Every row gives one point. The points of each table are mixes of a few directions, plus a little noise. Count the directions of each table, and those that both share. Where both have some left over, give the other angles between the two spaces (their principal angles), to ten degrees, smallest first.

First:
[[  0   1   1]
 [  4  20  34]
 [  7  35  60]
 [ -7 -34 -60]
 [ -4 -21 -36]]
Second (4 x 3):
[[-44 -46 -16]
 [  8   9   4]
 [ 50  52  20]
 [-12 -14  -6]]
Directions: first 1, second 1, shared 0; angles 50

First, 9 rows:
[[ 52  60  -4 -17  -5 -11]
 [ 30 -13   1  41   9   8]
 [-48 -22  14 -18  -6   8]
 [ -3 -24   5  23   4  10]
 [-48  -9  49 -25 -16  30]
 [ 23  31  26  -7  -8  15]
 [-26 -38 -41   9  13 -24]
 [ 19  29 -27 -19   1 -24]
 [  0 -13 -22  11   8 -12]]
Second:
[[  2  -1  27 -19 -37 -16]
 [  7   4  39   0   0 -23]
 [ -8 -16 -22  38  29 -10]
 [ 19  14  32 -29  -9   5]
 [-34  -1 -56  23  10  18]
 [ 26 -20  20  -2 -10 -18]
 [-43  22 -57  21  32  32]
 [ 30  -1  19 -33 -16  12]]
Directions: first 3, second 4, shared 1; angles 50, 80

First, 7 rows:
[[ 25  23 -11  33  19  30 -17 -13  -5]
 [-19  -1  -1  -2  -8   0  10   2   0]
 [ -6 -19 -17  17 -28  27 -11  25  60]
 [-52 -10  -7  -3 -30   6  20  15  19]
 [ 20  22   1  13  24   6  -6 -20 -30]
 [  8  -4  21 -37  14 -44   9 -10 -37]
 [ 25 -11  12 -22   9 -25  -6   0  -5]]
Second:
[[-22  -2 -25  33 -13  31   5   4  19]
 [-16 -25 -34  30 -22  20   3  13  34]
 [ -3  37  43 -34   6  -3  -3  -1 -15]
 [ 10  27  29 -23  20 -14  -2 -13 -33]
 [  6 -20  -1 -12  -4 -19   2   7   5]
 [ -8  26  46 -47   5 -19   5  -1 -25]
 [ 30 -18 -20  22   1   8 -17   4  23]
 [  4 -25 -40  33   4  -4   7  -9  -8]]
Directions: first 3, second 4, shared 3

First (8 x 12):
[[ -3  10   5  -6  29   3 -40  -4  12  11   6  -4]
 [ 34  11 -33 -33 -29   3  12  25   2 -17   3  10]
 [ 11   0   5  41 -16 -36  26   4  14  21   7  29]
 [ 27 -10   3  -8   0 -26   9 -30   6  -1  -8 -16]
 [-25 -12  10   2  13  20 -15 -10  -7   7 -10  -9]
 [-18  -4  26  21   0 -18  52 -17 -23 -27   9 -22]
 [-26   3  -7  -8   9  40 -31  19  -3   7  -2   9]
 [ -1   1 -10 -10  -3  16 -12  11   1   3  -4   6]]
Second:
[[ 47  12  24  13   6  16   0   7  -1   5  17   0]
 [ -8  10 -21  20   2 -21 -10 -10   1   6  17  10]
 [ 12   0 -25  19 -20   3  -1  -2  -3  13   6  19]
 [ -4   0 -17 -11  -3   4   0 -14 -12 -14   4 -13]
 [ -2  11  -1 -12  10 -25  -4   5  14  -7   5  -1]
 [-58 -27 -11 -16  -8  60 -17  14 -16   8 -35   5]
 [-15   2   1  14  11 -29   9 -29  -8  -8  12 -16]
 [ 29  -5  49 -24   2  -7  25  30  23  -3 -23   0]]
Directions: first 5, second 6, shared 4; angles 90

First, 11 rows:
[[-20  16   6   1   9  12   7 -10  17 -10 -19   2  -1  18 -11 -24   2 -14
  -29 -60]
 [ 14  -5 -11  -9  -3  -3 -14   3 -24  -2  13  11   1  -1   0   5  -3  16
    4  12]
 [ 15  -9   1  -6   6  -8 -12   2  -8   1   5  -1   0  -3  17   1  -8  22
   -4   8]
 [  3   0  -2   3 -10  -2   4   7  -2   6   3  -2  -4  -8  -2  10   3   0
   20  33]
 [  8 -21  -3   7   3  -3  -2  -4  -9   5   9  -7  17   2   3  11   4   0
    2   8]
 [-12 -12  17   7  16 -15   7  -3  24   8   1 -11  10 -21  14   9  -9 -27
   11   9]
 [  0  -4   6  -1   3 -13   2   5  -4   5  -2   2   1  -7  -2  -1  -5  -8
   13  16]
 [  6  15  10 -15   9  -6 -12   5  18  -5  -1   0 -23 -16  33  -7 -18  29
  -12  -4]
 [-13  33  -7 -10 -18   0  10  15 -24  -6 -22  29 -20  15 -48 -29   4 -18
   17   0]
 [  8 -27   5  19   4   4   8  -9   4   9  -4 -24  21  17   6   5  13   5
  -12  -3]
 [ -9  15 -23   6 -19  36   1 -10   8  -9  18   1  -1   3 -11  19  17  -2
   -7 -21]]
Second:
[[ -6 -27  -6  10 -33 -39  27  -8 -16   4  21  -3  -2  26  -3   6   8  25
   33  -2]
 [-24  14  10  -9 -20 -37  22   2  15  -5   3  11 -31   0   4 -11 -13  10
   28 -10]
 [  9 -12  -5   6   1   8  -4  -3 -10   3   3  -5  13   6  -2   6   7   1
   -5   4]
 [ 10  -4  -3   3  10  17 -10   0  -5   2  -2  -4  13  -2  -2   4   5  -5
  -13   4]
 [ 15  -1  -4   3  20  32 -20   1  -5   2  -7  -6  19  -7  -2   5   5 -12
  -25   7]
 [  7   5  -1  -1  14  20 -13   2   1   0  -7  -2   8  -8   0   1   1 -10
  -17   3]
 [ 10 -12  -6   6   3  11  -6  -3 -10   3   2  -6  15   5  -3   7   8   0
   -8   5]
 [ -9  40  13 -17  24  20 -15  11  27  -8 -22  10 -18 -30   6 -15 -17 -21
  -19  -4]
 [-13  -3   3  -1 -20 -31  20  -2   2  -1   8   4 -16   9   1  -3  -3  13
   25  -5]]
Directions: first 6, second 2, shared 1; angles 70
